Each wall is flat, endless, passes through zero and stands at right angles to its row. A trip goes straight from one point to another. List the walls that it crosses, first one first.

Walls:
(1): [18.9 12.2 -1.7]
(2): [-13.4   9.9   0.3]
(3): [21.8 22.4 -8.5]
(4): [-16.7   1.8  10.1]
(5): [-22.9 -11.9  18.8]
(6): [ 13.5 -10.3 -16.7]
(7): [ 0.6 12.3 -9.5]
(8): [-13.8  11.6 -12.5]
Trips:
[ 12.3  -5.6 -21.1] to [-12.5  -5.4  -4.2] => 1, 3, 2, 5, 4, 7, 6
[ -4.6  -7.4 -12.8] to [-3.2  0.3 21.2] => 5, 7, 4, 2, 6, 8
[-9.2 -2.0  6.6] to [-20.8  15.8   5.3] => 7
[20.5  1.1 18.2] to [-21.9  11.8  -4.8] => 4, 5, 2, 7, 8, 1, 3

Walls:
(1): [ 12.9   1.5   0.6 -16.4   3.1  11.9   0.2 -11.2   7.9  14.7  23.8 -38.8
 -14.6  -4.3]
(2): [-15.2  -5.0  13.3   6.3  17.5 -16.0 -14.6 -28.3   6.8   8.2   3.7  21.4
  -5.0   5.1]
(3): [-13.0  42.1   0.1 -18.2 -10.2   4.1  -7.8   3.3  -8.8  -8.4   6.8  -1.5
   8.8  -3.1]
(4): [ -8.8  19.7   1.6 -14.0   6.9 -10.3 -18.3  -6.2   0.8  16.1   2.2   0.1
   0.7   0.8]
(5): [ -2.8  -4.9  -5.2   4.3  -4.3 -24.0  -0.3   2.9   9.0  -1.9   5.5 -18.8
   0.1   8.3]
(6): [ 18.8  -4.4 -10.0   5.3  11.6   1.8   8.6 -15.1 -18.0  -8.6  -9.2   2.3
  -3.1  15.5]
(7): [ -0.2  -1.5 -20.6  17.7  40.6   2.7 -21.5   6.4 -12.8   9.6  -5.2   0.1
  12.2  15.2]
(8): [ 12.8  15.0 -29.8   8.6  -7.2  -9.0  13.5  -4.0 -24.3 -28.1  25.5 -17.7
  14.4  -4.1]
(9): [ 22.8   3.2 -10.9   8.9  13.5   7.7  -6.3 -12.7 -11.5  -8.8  -2.3  11.2
  -6.1  -5.8]
Trips:
[  4.1  -2.1  16.0  -9.0   7.4 -11.8 -19.7   3.2 -17.9  37.2  -1.2 -13.2
 -14.7   9.9] to [ 16.1  -3.7  -2.8 -10.6  32.9  15.1  -4.2  -8.7   4.8 -28.4   8.2  -5.6
   9.5  13.9] => 6, 9, 5, 8, 4
[ -0.7  18.4  13.7 -10.9  -3.7  30.7  -3.9   7.3 -10.3   8.1  -7.8   5.4
   1.4  -3.6] to [ 15.1   1.2  33.9  -3.0   3.8  -1.0  35.9 -21.0  -1.6   4.5  11.2  24.4
 -18.9   3.9] => 6, 2, 4, 3
[ 10.4 -15.3  18.3  14.3   1.0 -18.3  -8.2  10.0   7.8 -10.2  -5.1   8.3
 -28.5   5.7] to [  8.4  -2.6  19.8 -10.2  30.7  -2.5 -27.1   0.0   8.1 -11.5  -8.5  19.6
   0.0  15.8] => 7, 4, 5
[  3.2 -13.0   5.8  11.4   1.0   1.7  12.9   9.6 -20.7  13.0   6.6  -6.5
  -9.6   2.5] to [-13.2  20.8   8.5   4.0 -12.6   8.1  -5.9   8.8  18.5  24.3  -2.1  -6.6
  -4.8   6.3] => 8, 6, 7, 4, 3
[ -1.7   0.3 -23.1   8.3  -4.7  15.7 -10.5  11.8  13.4  -0.1 -29.0   6.8
   3.6  17.9] to [ 14.2 -10.7  -8.4  27.2   0.7   7.1  -1.0   4.6   2.9  26.5  -4.8   9.0
  -0.3  27.6] => 2, 5

Walls:
(1): [-17.0 -11.9  14.1   8.0 -17.0   6.8   0.9 -21.9 -15.1  -8.4  16.7   0.8
  -8.8   4.3  11.2  -8.9 -12.2  -1.9  11.2   7.3  -4.6 -18.1  15.2  -8.1
  11.3  -1.2  -1.2 -17.2  17.2   1.0  14.8  12.6  11.8  15.0 -12.3 -16.6
 -21.0 -11.0  -2.6   2.7 -20.8   4.8  -4.3  17.6   3.3  -8.9   6.5   9.1]
(2): [  8.6 -15.8  11.7   1.7   8.4  -4.6  -5.1  11.2 -17.8 -18.3  14.7  -8.1
 -16.6  -4.4   6.9  17.5  -3.0  25.5  18.1   5.9  12.1  -5.0   3.6 -22.7
  -4.5   9.2  20.4  -4.2   8.8 -13.8   1.4   2.9  12.2   0.4  14.5 -34.8
 -10.9  -0.4  -9.1   2.0  13.2 -18.6  -1.4  37.1 -12.0 -18.8  15.2   8.6]
(3): [-25.3   8.1  22.6  -8.7   8.8   5.8  -0.9  -7.6  -8.2  -1.4  25.5   7.5
 -18.6  -9.9  -6.4 -12.5  18.6  -2.5 -11.9   3.2  12.9   7.2   0.5   8.2
   7.6 -18.9  -4.0   7.3   4.5 -11.5  -5.2 -11.0  11.7 -22.6   0.8 -18.4
  -9.8  -5.6  11.2  -0.5 -20.8  -8.3  -6.1  -9.4   9.0 -28.0  -9.6 -18.0]
(4): [-13.5   2.9  -7.9   9.7  -9.1 -16.7  -6.3  30.8  -8.8  -6.4 -13.7   0.4
 -21.7  -1.2  11.5  -2.8  29.4  10.4 -10.5   4.7 -18.1   6.7  -5.3   9.4
 -26.6  -6.2  12.5   5.1   7.9   2.2   5.4  10.3  22.9  12.5  -6.3   5.0
   7.9   1.0  -8.4  -5.0 -17.2   2.4 -19.9  -7.5 -17.1  -6.9  21.7 -10.6]
(5): [-16.5  11.9   5.6   2.8  -9.5   8.7 -16.6   8.1  24.7   4.2  13.7  -5.1
  25.3   1.2  19.7 -22.0  13.7   2.0 -20.5  -6.7  -7.7 -10.2  15.8   4.7
  27.3  13.4  -4.9 -30.2 -16.2 -26.1 -24.9   6.8   9.0  -7.6   6.9  18.6
 -16.7  12.5  -0.1  -3.3   9.3  -4.0 -16.5 -24.8   7.3 -22.5   3.2  -1.7]
(6): [ 14.1  -4.8 -22.3  -1.1  -1.5 -13.8   0.2  10.0   0.8   5.6  10.6   9.4
 -16.5 -32.7   9.4  12.6   6.1  13.3  12.4 -20.5   5.4  -1.2  10.1 -25.9
  20.9  -7.9 -21.1  -3.2 -16.6  -7.1  -7.7  -4.1  -2.4 -14.6   0.2  25.3
  24.2  20.0  -7.9  19.0   4.1  16.4   7.1 -16.3 -32.1  -2.6  -8.6 -13.2]
(7): [-21.8  19.3   3.0  20.8   9.1  -8.8   5.4 -16.8  -6.5  11.7  12.7 -16.9
  14.7   3.4   7.5 -11.5  -5.9 -12.6  18.7  21.0  18.6 -31.6  17.9  -0.4
  -3.0  10.8   0.8   5.9 -17.8  12.2   2.4  -4.5 -20.8  13.5   8.2   3.1
   0.6  13.0  10.1  -1.5   3.1   2.9  20.5   4.2  -9.4  -3.1  14.8  20.8]
(8): [ 25.3   9.2  -7.2  -5.2   8.6  -2.8  -9.6 -14.6   8.3   6.4 -14.0  -0.6
  -3.5   5.7  29.8  13.7 -16.5  -3.8  13.6  18.4   1.5  -0.5   4.3 -17.5
 -20.9   0.1   2.9  13.4   8.5 -22.5   3.5 -15.6   1.4  18.2  43.1  18.4
  10.2  -6.0   9.0   4.3   1.9 -28.7   3.4   8.8  -3.6   6.9 -18.9  10.5]
(9): [  1.4   0.6  -3.7   8.3   0.2 -21.3  -2.9   1.9  -1.1  -7.1  -6.9 -23.7
  35.6 -16.4   0.5  13.1  -0.2   5.3  15.5  -9.1 -11.9  11.0   5.8   4.9
  11.3   8.7  -9.5   1.7 -33.0  18.8   8.7   0.5 -11.5   5.4  20.8  20.2
  -9.4 -19.1   8.0   1.3  -9.4  -3.4  -5.6  12.5  -3.3  22.8   6.5  10.7]
(10): [ -4.2  21.5  31.9  -0.7  -8.2   1.0 -21.4 -15.3   2.6  -6.2 -17.0  -7.3
  18.7   9.3  -7.3   2.2  14.9   5.4  11.9   1.9 -15.6 -21.1   8.2  28.5
   1.7  -4.0  -5.0   3.3  18.8   8.4  -6.5  18.3  14.2  14.7 -11.3 -24.4
  -7.2   6.9   6.3   8.5  13.4  23.9 -25.0  16.0   1.8   1.1 -20.8   9.5]
Trips:
[  8.6 -21.5  -7.6  -4.1  18.0  -7.3   0.8  -6.0   4.9  12.0   8.2  -1.1
  -6.3 -11.1   3.5  -1.4 -13.7   2.9  14.0   7.6  17.3   7.9 -17.2 -10.1
  -3.0  -5.6  -5.7  34.9   4.9   5.2   0.0  -6.6  22.0   2.0 -13.2  -8.4
   4.1  20.3 -11.1   1.7   9.8 -17.2 -13.6  -9.3 -35.5   6.9 -16.3 -10.5] to [-32.1 -13.4 -33.4   0.9  -8.2  -4.6  26.6 -24.5   6.3 -11.7 -21.1  15.7
  -0.2 -14.3 -19.7 -22.7 -10.7   0.5   2.0   2.1   9.7  -3.6  -5.1   1.5
   8.4  -5.0   9.1   9.2  -2.5 -10.7  -0.7   9.5  -0.5 -13.5   0.1   3.9
   1.9   5.5  12.4 -10.3  -7.5  15.1 -21.0 -11.3  10.2  -6.4   4.7 -17.0] => 2, 8, 1, 5
[-12.5  -7.0  -8.9   5.6  25.9  15.9  -4.6  21.9  11.1  12.1  -7.3 -19.9
  -8.6   6.1  -5.6   6.1   4.0   9.0   9.3 -15.8   4.9 -39.0  -4.9   0.4
  36.5   4.4   2.6   5.5 -18.0 -19.4   2.0 -18.7   1.4 -15.3  -6.2   3.0
  -3.5   8.1  -6.5  20.2  -5.6   8.4  -0.8   5.8  -1.1  -6.3   3.5 -10.0] to [ -3.3   5.9 -11.9  -8.4  14.3  12.2  11.9 -11.2  -1.3  23.4  10.5   4.1
 -18.0  11.0   3.8   9.5 -12.1  12.6  -6.7   5.0  18.2 -13.8 -14.5   5.5
   1.0  -2.2   0.3  23.1  -6.2  -9.4   9.1  -6.8  21.9 -10.2   2.9 -15.7
 -34.5 -13.6  21.1   7.6  13.2  12.5   2.7   2.0 -12.6  -5.7 -17.8  20.4] => 1, 10, 8, 5, 6
[  3.2  -3.0  -8.2  -0.1   7.4   2.0 -10.0  -1.3 -21.3 -12.7   2.7  -0.4
  15.9 -23.1   2.1 -10.2 -17.0  -2.5 -31.7  -1.0  -6.6  23.1  -3.6   1.7
 -15.5   5.9   3.0   8.5 -21.6  26.5 -14.1  17.1 -13.7  13.5  11.2   9.6
 -10.4   5.3  -0.3  18.1   4.4 -13.5  -7.4   2.6  -1.7   3.4  16.1  -8.1] to [-25.2  -5.1 -19.2   3.4   8.2   9.2  -2.6   3.0 -17.3 -16.2  29.0  18.6
  -1.3  -3.3   1.5  12.9  12.8  12.1   0.8  -6.9  29.3  26.5 -13.2  19.5
  14.4  15.3  24.2 -10.8 -27.2 -12.8 -12.9 -13.8  25.5 -15.1 -13.3   0.1
  -8.3 -23.4   2.2   0.7 -26.2 -18.5  -6.7  10.2 -11.1  -4.8  -5.4   9.9] => 7, 2, 3, 1, 6

Walls:
(1): [  2.8   6.2   8.7  28.2 -12.9  19.1   7.8 -13.6  -2.3  -7.2   2.6 -22.8
  15.8   2.3  -1.3   3.2  -3.4  20.5 -27.3  -0.4  -5.8  -7.8  11.8 -16.9
  11.1 -12.9  19.2  15.6  -5.0 -25.3 -15.3 -14.2   8.7   6.4  12.3 -11.1
  19.0  -9.7  14.7   3.5  16.8  14.7  -5.8   4.2  11.7  -4.1 -10.9  15.5]
(2): [ 11.6  11.5   5.3 -13.8 -15.7  -8.4   5.5  -8.1 -18.8 -11.5  33.5 -24.8
  -5.3  11.4  17.6  -3.4 -28.9   2.1  -3.9  -1.4   3.7   5.7  -5.4   6.5
  19.2  20.7  12.2  -8.7 -18.8 -11.5  -8.8  -7.5   2.4   0.3  -9.1  -4.5
  -8.4  17.4 -18.7  23.2   5.1  10.1  17.2  12.4 -10.5   4.9 -11.0  -6.7]
(3): [ 15.8  27.0 -16.2  -1.9   1.9   7.6  -6.0   1.8 -16.1  -2.9 -10.9   4.6
 -13.5  -8.0  -0.3 -11.5   4.1  -0.5  -1.7   5.3  28.3  -8.3  -6.8   3.8
  -3.8  -6.6 -12.0  15.9  13.8  14.8  -7.3 -14.6  -5.3  21.8 -10.8  34.2
  24.0  14.3   9.2  -4.2  12.9   1.5 -17.1  12.4  -7.6   3.7  -6.8  -2.0]
(4): [  0.4   3.2  12.2 -10.0 -20.5  -4.9  -5.6  -8.9   4.2  -0.2  21.1   4.9
   1.4  -7.6  13.5  -5.9  -2.0   1.1   0.3  -1.3 -29.6   3.1   0.8   3.0
 -11.6   9.8   5.9 -17.5  -8.9  10.2 -14.1  24.6   0.7  16.1  14.6   6.0
 -11.7  -2.6 -13.1  -1.3  18.4  10.4 -11.2  -1.9  -2.7  -7.2 -16.7   7.4]
(5): [-11.1  -1.2  15.0  -7.0  -1.4  -9.6   5.8  -0.7  -7.1  -1.2   1.8  15.5
   4.5  -6.8   4.6  -2.6  15.8   3.3  -8.0  -9.5  -5.4   5.3   5.6  35.3
   7.9  16.3 -13.0  -9.9   0.6   7.4   6.2  12.4  10.8  20.4 -12.3  -0.6
  12.4  15.3  39.5 -11.7  19.0  -0.3  -4.9   3.5  -4.1   4.2 -13.2  -3.0]
(6): [  3.2 -14.9  21.4  -0.5 -10.6  13.3  -1.0  32.2  -7.2 -18.6   6.6  21.6
  -7.3 -19.5  11.9  -5.2  -3.3   4.3  -0.4  -6.3 -28.4  26.0  19.3 -11.0
  23.1 -29.5   4.0  -9.0  19.8 -14.9  15.0  -9.2 -12.4  -0.1   2.8  -2.2
 -17.4  -0.7  13.6  -4.9   4.9  23.2  12.5   9.8  -2.3  -1.8   9.8   2.7]
(7): [ 31.7  11.2  -8.2  -5.5  14.4  -9.8  -2.0 -16.9  -5.2  -2.7   6.4 -11.1
  12.0  17.2  10.1 -13.4  -1.4 -13.3  -0.4   1.4   0.0  16.5  15.2  10.0
   0.4  -9.9  22.0 -19.3 -23.6  11.1 -19.3  -7.2  -5.2   0.6   9.5  -6.7
   6.4   6.6   4.4   2.1 -12.0  -5.7   7.1   2.0  13.4  -5.4  23.1  -3.8]
(8): [ -3.7  25.6  -5.2  17.9   2.4 -24.7  -2.3 -14.0 -14.4  22.7  23.8 -24.6
  -5.0  -3.4  -6.2 -15.6   3.6  -1.2   3.5   7.0  24.1 -16.6  -6.6   4.4
   3.7   2.4 -11.7   0.0 -14.4   0.3 -12.3  22.4  -8.8  16.0 -29.4  25.1
   9.9  -4.9  39.1 -21.7  14.6  -7.6   2.0   5.1  -3.4  14.7  -9.7  20.2]
(9): [ -5.9  21.0 -13.7  14.9  -7.0 -11.7   4.0   6.6 -15.4  10.8  12.8  10.0
   1.8  23.4  10.3  -4.0  -3.0 -11.9  -1.2 -10.9  -3.6  28.3   0.2 -21.4
  -6.3  -8.8  -1.9  -8.9 -19.6   4.2  -3.4  24.2  -4.7 -22.4 -21.0   0.3
  15.3   8.2  19.0  13.6   8.2  33.3 -17.2  -6.8   7.5  -0.8   9.1  11.6]
Trips:
[ 14.1  11.9  -7.4  13.2   0.1   8.3  -4.9  -8.8  14.5 -22.4 -20.3 -16.8
  -3.0   1.6  12.0   4.8   0.3  11.8   3.1  23.7 -21.3   8.1  -2.1 -26.7
  -2.6  11.9   9.9   2.6  -0.2  -9.3 -18.4 -24.9  -4.9 -11.8 -12.0   6.5
  16.2   7.1  11.8  -2.8 -14.4  21.2  -5.7   9.3   6.5   7.5  17.8  -2.3] to [ -3.6  -6.1  14.8 -10.1  20.9   5.3  13.9  13.8  -0.1  -7.5   4.8   5.6
  -5.5   5.4 -25.9  16.5 -20.8  16.4  15.0  22.5  -4.2   4.4  12.2  16.7
 -16.0   2.7  11.9 -15.3   2.5   9.2  10.2  -0.7  11.9  15.9  16.0 -12.6
 -19.1  10.9 -14.6  28.3 -10.9  15.6  -4.5 -16.8   3.7   5.2  18.3  10.6] => 3, 9, 1, 4
[ -1.6  -1.3  -5.0  -0.9  21.7   4.4 -11.2 -11.0  23.1   2.0  -8.2   1.7
  -8.6  -5.8   1.7 -13.9   4.3  33.1 -24.7   6.1 -15.3   2.2 -10.9 -15.3
 -33.6  -1.3   9.6 -18.0  -8.1 -31.2  -0.8  13.8   0.9   4.6  -3.9   3.8
   1.6  -6.1 -13.6  31.3 -11.1 -15.5 -13.4   3.3  -4.6  -3.2   0.1  14.4] to [-12.8   0.4 -12.8  -3.2 -13.4  -2.3 -21.0 -26.1  -4.7 -26.5 -20.8   8.0
   4.4   1.0  -3.3 -13.9 -13.3  -0.7   7.1  -5.4 -12.0 -14.7   9.7  -8.1
   4.1  -7.7  -1.5   1.5   5.5   2.2   9.1  -3.9   0.6 -38.3  13.0 -19.4
   0.6  -8.1  13.2  16.4  10.5 -18.7  -0.6 -21.1  -1.5  -3.0  19.6 -14.0] => 7, 4, 9, 6
[ 13.8  -1.6   3.1   1.7  -0.8  11.3  17.6   7.6  -3.9 -20.2  -8.9 -21.4
  -2.3 -41.1 -12.8 -14.8 -28.3  -9.3  -7.5 -16.2 -20.2 -22.4  18.9  17.7
  -6.7  -8.7 -13.5  -1.7  -7.4  12.0   9.4 -13.3   0.0  -6.1  13.0  -5.9
  -6.8 -21.8 -24.9  30.1  -1.5   3.2   1.5  -4.3  14.4  -4.3  14.2 -12.1] to [ -1.0   5.8  38.9 -27.5 -26.1   1.5  -4.9 -20.1   3.1   5.6  -0.1  -5.6
  -3.4 -10.2 -23.9   0.3  -0.2   8.4 -16.4 -26.8   1.6   3.1  18.7  14.1
 -14.3 -10.8 -17.8  20.0  25.2  25.6  -8.5 -20.7  -1.7  -2.8  -1.1  -4.1
  16.0   9.3  -1.9   6.6  14.9   8.0  -7.3  38.2  13.0 -18.0   4.1  14.1] => 3, 7, 5, 2
